Rows are points. The window is the flat piece filled in between its corners: a triangle in 3 columns, a solid with four corners in 4, and so on. A path goes straight from each point to the next, and from the last back to the first. List the points from which the path goes on through the window.
In the rows, 128 means zero.

Window, 4 rows:
[[138 205 171 198]
 [126  71 147 141]
 [ 90  69 136  93]
 [150 100  81 110]]
Path:
(1): [117  91 129 152]
(2): [157  69 188 106]
(3): [152 153 173 151]
(4): [104 167 107 206]
(5): [121 138 123 165]
(6): [143 173 155 104]
(7): [186  68 108  54]
(8): [ 97  50  60 106]
Through the window after points: 1, 3

Window (8 x 8):
[[134 150 142  89 141 151 167 126]
 [ 74 121  77 124  64 174 102 102]
 [ 64  72 152 225  69  65  76 158]
 [178 192 136  61 128 147  87 147]
 [190 107 110  79 159 199 104 135]
 [138 198 103  95 203 190 109 155]
 [148 135  82  49 174 118 110 149]
 [125  87  75 238  41  72 116 125]]
Path:
(1): [148 143 104  69 135 164 116 186]
(2): [162 136  98  87 184 109  92  78]
(3): [ 83 126  95 122 121 152  89  66]
(4): [101 126  71 125  21 186 128 186]
(5): [129 150  87 100  91 153 127 190]
(6): [ 93 136 103 132 120 134 107  97]
(7): [114 159 113 112 147 110  86  90]
(8): [140 129  83  85 135 157 162 215]
Through the window after points: 1, 3

Window (9 x 9):
[[ 97 140 180  75 101 111 188  92 126]
 [144 176 137 158 112 155 146  73  87]
 [181  87 240 143 174 152  64  94 147]
 [218 120 158 117  90  98 148 160  88]
 [ 92 106 227  86 126 216 141  94  80]
 [ 49 100  87 169 144  63 110  93  89]
 [152 158 178  84 154 158  90 118 113]
 [126 131 161 133  65 125 154 128 165]
 [100 127 194 106 188  32 151 220 112]]
Path:
(1): [ 99 147 249 126  96  60 143 155  42]
(2): [111 137 180 138  81  91  98 102  67]
(3): [156 103 114 114 178 122 155 140 142]
(4): [ 92 103 138 116 168  92 183 168 131]
(5): [122 160 231  85 115  79 124 124  97]
(6): [159 133 188 120 107  80 134 162  89]
(7): [165  93 122  98 182 124 175 158 134]
(8): [127 123  69  82 127 182 161 101 167]
Through the window after points: 2, 4, 6

Window:
[[122 128 143  79  71 101  90 112 159  59 159 128]
 [141 121  90  67 152 161 106 119 202 161 151 115]
 [ 77 150  92  92 160 127  34 142  84 116  94  82]
 [150 165 153  87 147 219  53 144 117 161 135 150]
 [ 71 133 104 118 167 138 196 146  48  26 163 102]
 [124 103 145 111  73 132 175 128  97 178 120 130]
 [ 50  80 147 169 104  56 182  86 201 117 134 107]
 [ 69 125 109 166  15  76 151 106 146 137 179 221]
 [125 122  97 155 137 178 163  77   7 123 132 137]
 [115 198  90 114 144 105 110 123 121  90  61 174]
 [114 155  50 177 143 172 175 133 171  76 120  58]
 [142 117 133 164 153 101 146 129  28 172 152 119]]
Path:
(1): [ 69 216 134 133 108 154 145 101 111 130 195  85]
(2): [145 110  82 119 121 142 121 142 113 100 104 145]
(3): [104 107  93 151 115 131 151 134 109 128 127 151]
(4): [ 94 175 115 133 132 139 123 103  99 131 148 100]
(5): [ 99 206  93 116 134  67 115 102 147 134 175  83]
(6): [110 114 110 123 123 145 130 140 136 106 109 140]
(7): [113  65 141 132 122 161  54 166 115  97 127 161]
(8): [114 224  89 102 148 151 149  91 127 146 127  72]
Through the window after points: 7

Window, 14 rows:
[[133 227 160  78 153 114 240 128 175  32  81 110  84 100]
 [211 155 148 163 218 165 115 118  56 143 126  79  73 104]
 [183  78 102 102  13  81 160 103 172  99 169 160  63 146]
 [134 129 179 164 200 205 213  48  68 150 133 115  99  70]
 [103 160 101 181 168 154 119  45  76 162 101 113 132  74]
 [160 106  90  96 174 249 142 101  68 120 155 105 176 125]
 [159 165 184 208 126 139 164 160 168  96 109  91 136 125]
 [107 148 189 111 111 126 173 140 112  81  51 183 118 110]
 [114 154 144 160 163 107 224 168 101  13  93 115 112  76]
 [168  64  93 159 155 144 154 115 198 157 113 191 117  91]
 [125 104 127 174 112 187 130 198 202  50 105 101  37 157]
 [ 89  87  88  21  50  87 170 181 147 163 198 142 107 159]
 [142 160  68  99  49 123 193 172 128 135 183 192  74 177]
 [160  91  97 151 193 242 204 116  72 149  32  52 146 109]]
Path:
(1): [133 129 122 125  99 174 165 180 132 116  94 125  79  60]
(2): [156 149 133 115 122 150 174 120 104 139 112 128 124  61]
(3): [116 136 110 118 196 101 192 109 103  72 148 135 102 210]
(4): [115 123 112 139 165 148 198 120  87  96 128 120 117 173]
(5): [175 149 132  91 101 191 153 149 130 131  89  86 108  41]
(6): [158 154  75 100 112 177 173 157 130 104 174 125  90   9]
(7): [141 100 137 136 122 128 153  85 113 119 111 129 119 185]
(8): [140 101 126 152 150 138 154 139 147  92 118 105 113 166]
(9): [136 136 140 115 119 186 175 130 125 120 102 120  74  48]
(10): [149 123 146 136 131 174 160 134 129 109  96 104 106  69]
(11): [137 115 139 148 172 140 175 107 120  88  94 129 138 160]
(12): [137 156 152 138 154 135 184 128 133  82 106 106  97 144]
(13): [192 172 134 151 117 187 169 152 156 130 110 109 150  18]
(14): [158 116 128 167  99 196 134 133 121 122 123 135  89  30]
(15): [139 136 133 151 164 137 181 101 138  97  83 128 109 147]
(16): [134 127 126 178 191 145 188 100 117  57 122 101 118 184]
Through the window after points: 6, 12, 16

Window:
[[144  82  95  94 127 120  67  41  52 156 153  62 156  97]
 [197  84 185  68 244 235 124 138  52 151  74 124 125 194]
 [157 110 106 100 113 125 140  33 151 206 152  19 152 131]
 [112 203 168  50 118 136 131 150  90 106  50 136 108 195]
 [ 97 188 102  89 204  84 182 149 102 130 117 115 161 130]
 [180 171 114 104  76 121 158 100 121 149 155  39  95  60]
 [114  79 151  85 120 118 162 105 136 134 123  34 145  88]
 [116 155  68  96 150  83 133 177 133 109 123  39 126 167]
 [152 124 121 176 121 122  94  60 104 114  95  54 213 110]
 [205  56 149  66 132 179 162 165  73 184  93 179 139 184]
 [ 94 158 117 135 175  57 168 138 130  75 102 131  76 192]
 [105  63 109 119 155 246 161 142  68 140 125 171 131 219]
 [138 113  84 110 125 140  74  78 159 155 116 101 145  74]
 [143 160 152 111  91  97 110  89 170  68 187  97 184 125]]
Path:
(1): [190  75  67  37 112 123 157  55  66 117  78 123 109 113]
(2): [161 145  69  80  93 182 123  72 149 116 104  87 165 139]
(3): [107 104 192 151 169  36  79 127 130 140 181 108 135  67]
(4): [138 165 165 122 151 133  95  95 131 176 160 124 123 142]
(5): [156  88  60  77 100 139 138 115 120 117  78  69 144  85]
(6): [161 113  85  72 133 117 141 100 115  92  92  78 136 136]
(7): [131 143 155 115 143 128 107 107  99 188 141  97 145 120]
(8): [ 84 172 170 157 170 142 112 176 130 126 151  76 168 157]
Through the window after points: 2, 4

Window, 14 rows:
[[110  46 161 105  93 146 102 174 119 138  99 106 148 114]
 [124 156 119  99 107 164 129 120 112 121 137 130  88  84]
 [ 91 154 119 120 109 160  94 176 146 121  84 160 153 130]
 [177 150   7 115 166 149 128 178 173 132 101 104 122 132]
 [156 130 152  75 150 162 179 193 123 139 121 143 130  93]
 [140 136 140 128 131 127 189 122 166 130 104 113  94 132]
 [146 107 103 169 142 181 114 152 101 155  93 134 157 131]
 [ 94 152 157 149 139 138 135 177 150 103 166 126 132 103]
 [119 155  72 122  98 114 159 135  99 138 111 136 131 100]
 [101 169 180 133  88  87 107 150 120 149 120 136 113 124]
 [175 141 134 145  78 171 146 107 153 114 191 124 130  95]
 [143  69 146  99  49 114 122 133  64  76 114  77 116 147]
 [130 176 137 118  87 160 182 131 101 147 118  86 115  95]
 [ 91 148 203  93 144 154 102 119 154 133 114 133 176 103]]
Path:
(1): [157 132 130 135 107 129 118 152 120  99  84 108 146  92]
(2): [102 131 121 110 109 155 138 144 119 142 134 130 123 139]
(3): [111 129 137  91 124 138 137 143 124 144 143 121 129 131]
(4): [138 143 147 126  93 136 134 159 129 113  99 122 122  91]
(5): [141 147 149 125  97 134 138 137 116 123 100 105 126  89]
(6): [111 148 139 109 105 149 144 140 117 141 132 115 124 125]
(7): [128 150 101 111 121 149 157 124 140 140 157 120 145 195]
(8): [151 116 141 143 112 144 134 161 139 123  92 120 118  55]
(9): [171 130 106 127 104 161 123 133 102  90  77 121 106  69]
(10): [111 129 107 101 132 158 156 162 148 157 157 111 148 152]
(11): [111 133 113  97 102 175 144 140 128 149 158 134 110 121]
(12): [146 146 135 126 108 119 118 137 114 102 103 110 115  98]
(13): [146 132 147 115  99 128 132 143 135 111 118 108 116  92]
(14): [105 139 118  97 104 160 166 138 129 131 156 121 126 153]
(15): [ 98 106 114  93 138 173 137 128 109 139 171 121 123 140]
(16): [156 162 142 147  91 125 107 185 136 117  61 134 150  88]
Through the window after points: 1, 5, 11

Window:
[[128 144  99  56  63 200 109 172 134 112 109 132 149 137]
 [132 111 146 141 159 146 122 155 106 186  56  80 148 111]
 [ 89 150 108 153 187 111  79 114 110 153 178 127  69 198]
 [159 129 102 115 119 159  83 219  93 130  68 156 140 170]
 [154 111 155  53 165 111 197  72 104  82  44 103  89 157]
 [204 122 101  90 122  95 178 135 125 137 135  70 166  79]
 [142 181 122 162 133 116 112  84 154  74 151 141 136 174]
 [174 150  80 148  92 126 249 111 163 117  96 106 114 141]
 [ 59 140 170  79 190  88 118 162 131  80  73 205 129 131]
 [169 162 165 132 107  99 106 111 107 169 207 100  76 114]
 [163 147 174  76 208  67 174  75  99 184 103 151 148 106]
 [157 109  85 127 144 200 109 141 236  77 112 146  82 114]
 [142 144 109 107 155  75 100 140 137 183  24 124 155  78]
 [189  86 144 132 118  71 104 111 180 161 206 117 122 226]]
Path:
(1): [160 106 123  95  97 110 148 114  73 133 105 145 105 123]
(2): [ 93  89  94 163 114  79 153 108 155 121 108 181  87 106]
(3): [139 184 182  38 204 123 100 175 109 115  85 121 169 146]
(4): [214 135 130  87 180 139 168 193 120 125 100  72  79 150]
(5): [ 57 132 136 121  91  97  91  63 137 148 111 194 164 107]
(6): [133 115 115 140 121 149 103 112 132 138 102 142 105 127]
(7): [130 157 117  83 168 112 147 166 170  77 126 116 113 175]
(8): [168 178 162 158 205 136 185 130 236  97  72  75 125 141]
(9): [138 114  77  98  73 109 160 123  80 152 110 152 124 128]
(10): [132  86  92 107 114 109 158  72 140 139 143 145 104 151]
(11): [101 229 194 146 244 110  27 222 105 136 126 115 113 178]
(12): [147 209 213 138 177 121 147 173 135 181 126 125 131 154]
(13): [142 120  97 109 134 116 119 103 137 111  90 129 132 125]
(14): [136 118 135 137 117 131 123 103 132 140 131 130 124 117]
(15): [181 132 110  69 168 104 134 187 152 153  79 109 118 176]
(16): [162 165 141 119 209 130 128 125 211 131  96  67 140 192]
Through the window after points: 2, 8, 10, 12
